Each row is a point. Each copy is the shape, with its points in the same order, turned, moved and blurred by noise. Is it also mirrored, or only turned?
In the rows, zero is written as 128.

Shape, 8 rows:
[[109 132]
 [107 114]
 [ 91 132]
 [155  99]
 [ 12 160]
 [103 147]
 [208 147]
 [131  68]]
Copy 1:
[[116 147]
 [116 129]
 [ 96 140]
 [174 129]
 [  7 121]
 [ 98 147]
 [192 192]
 [155  89]]
Copy 1 is: only turned
Copy 2 (8 x 2):
[[140 133]
 [148 120]
 [158 139]
 [107  87]
 [223 194]
 [141 150]
 [ 41 115]
 [141  62]]
Copy 2 is: mirrored
Copy 3 (8 x 2):
[[148 131]
 [145 118]
 [166 127]
 [ 95 114]
 [247 130]
 [160 142]
 [ 57 176]
 [107  78]]
Copy 3 is: mirrored

Shape (10 x 4):
[[162  77 128 163]
 [190 120  84 139]
 [103 162 142 158]
 [ 75 162 223 135]
 [149  45 109 120]
 [ 74 117 137 155]
 [147  79  93 150]
 [157 185 169 114]
 [126 138 174  10]
 [162 123 120  53]]
Copy 1:
[[212 117 117 162]
 [183 157  67 175]
 [149 128 113  78]
 [115 112 192  63]
 [191  79 103 198]
 [162  77 118  89]
 [200 101  82 163]
 [113 179 135 120]
 [ 41 110 150 182]
 [ 98 129 101 196]]
Copy 1 is: mirrored
Copy 2:
[[ 76  63 174 147]
 [137  55 148 175]
 [ 74 153 130 193]
 [ 53 222 164 151]
 [ 84  50 141 101]
 [ 41 134 112 160]
 [ 82  55 134 146]
 [139 170 167 177]
 [165 185 128  66]
 [165 113 130 107]]
Copy 2 is: only turned
Copy 3:
[[157 195  81 136]
 [184 133  46 161]
 [ 90 136 115 176]
 [ 77 157 202 190]
 [178 174  93  90]
 [ 82 147 124 127]
 [155 162  63 113]
 [146 121 140 219]
 [195  85 210 150]
 [207  96 131 145]]
Copy 3 is: mirrored
Copy 4, 10 rows:
[[130  92 172 166]
 [174  93 119 188]
 [111 169 108 141]
 [ 96 199 152  60]
 [124  39 155 145]
 [ 72 132 121 127]
 [124  70 133 171]
 [177 174 119 111]
 [177  98  96  19]
 [189  85 100  96]]
Copy 4 is: only turned
